Rows are points. Each copy is the shape, with its points in the same order, turned, moved and blurred by noise. Is it also mirrored, or only turned?
(in the rows, 128 means zero)

Shape (8 x 3):
[[102 158 146]
 [164 123 164]
 [167  95 133]
 [ 93 123 158]
 [130 157 173]
 [121 148 128]
 [119  77 155]
 [160  92  98]]
Copy 1:
[[138  98 153]
 [ 98 159 172]
 [104 184 140]
 [163 129 162]
 [115 114 182]
 [126 117 138]
 [157 184 159]
 [109 182 104]]
Copy 1 is: only turned
Copy 2 (8 x 3):
[[145 120  89]
 [ 87 134 123]
 [ 97 144 155]
 [134  94 110]
 [102 131  82]
 [142 143 111]
 [109  90 156]
 [118 155 176]]
Copy 2 is: only turned
Copy 3 (8 x 3):
[[141 130 177]
 [128 161 114]
 [122 126  89]
 [170 117 155]
 [143 162 159]
 [123 119 158]
 [175 114 102]
 [101  95  89]]
Copy 3 is: only turned

Shape:
[[ 99 172 159 154]
 [106 157 102  96]
 [154  95 129 102]
 [116 100  89  89]
 [128 113  86 148]
 [133 100 112 144]
 [118 152 158  74]
 [ 88 130 140 108]
 [100 106 157 167]]
Copy 1, 9 rows:
[[ 63 141 104 143]
 [121 107  77 103]
 [155 112 153 108]
 [170 125 101 100]
 [150 132 108 160]
 [150 139 136 145]
 [ 93 109 117  71]
 [110 151 111  98]
 [110 183 142 148]]
Copy 1 is: mirrored
Copy 2, 9 rows:
[[143  76 156 160]
 [158 137 176 104]
 [126 162 103 105]
 [166 179 134  97]
 [188 132 110  99]
 [168 136  99 123]
 [100 139 175 132]
 [152 147 162 151]
 [162 119 104 176]]
Copy 2 is: only turned
Copy 3 (9 x 4):
[[114 119 139 185]
 [137 110  93 123]
 [ 97 137 146  75]
 [147 127 119  73]
 [144 174 127 110]
 [127 164 151 106]
 [ 94  76 120 118]
 [136  96 142 128]
 [129 142 187 148]]
Copy 3 is: only turned

Shape:
[[126 113  79 143 143 130]
 [119 139 103  93 155 132]
 [105 126 110 125 114 150]
 [178 174 200 166  90  89]
 [ 83 144 104 123 130 100]
 [129 101  86 107 141 114]
 [120 106 129 127 180 116]
 [131  99 128 120 108 113]
 [174 163 162 144 101  88]]
Copy 1:
[[125 107 181 149 101 139]
 [151 120 141 156  99 103]
 [112 147 145 149 124 121]
 [ 85  69  54  81 153 145]
 [126 138 150 105  87 110]
 [150 121 158 151  85 146]
 [176 101 163 124 125 120]
 [134 130 126 130 114 164]
 [101  76  75 105 117 141]]
Copy 1 is: mirrored
Copy 2, 9 rows:
[[136  74 122 111 154  92]
 [123  65 107 126 101 107]
 [122 109 101  99 119  94]
 [149 170 150 120 107 207]
 [162  93  73 137 112 106]
 [140  72 132 139 116  75]
 [116  79 121 171 135 112]
 [136 123 142 132 107  89]
 [164 135 152 122 104 181]]
Copy 2 is: mirrored
Copy 3, 9 rows:
[[143 106 122  94 123 162]
 [111 130 119 117  92 137]
 [118  85 107 120 120 129]
 [174 160  87 192 198  86]
 [146 113  98  90 101 100]
 [146 108 144 114  91 147]
 [115 145 154  96 132 125]
 [147  96 143 144 127 115]
 [173 152  96 180 160 108]]
Copy 3 is: only turned
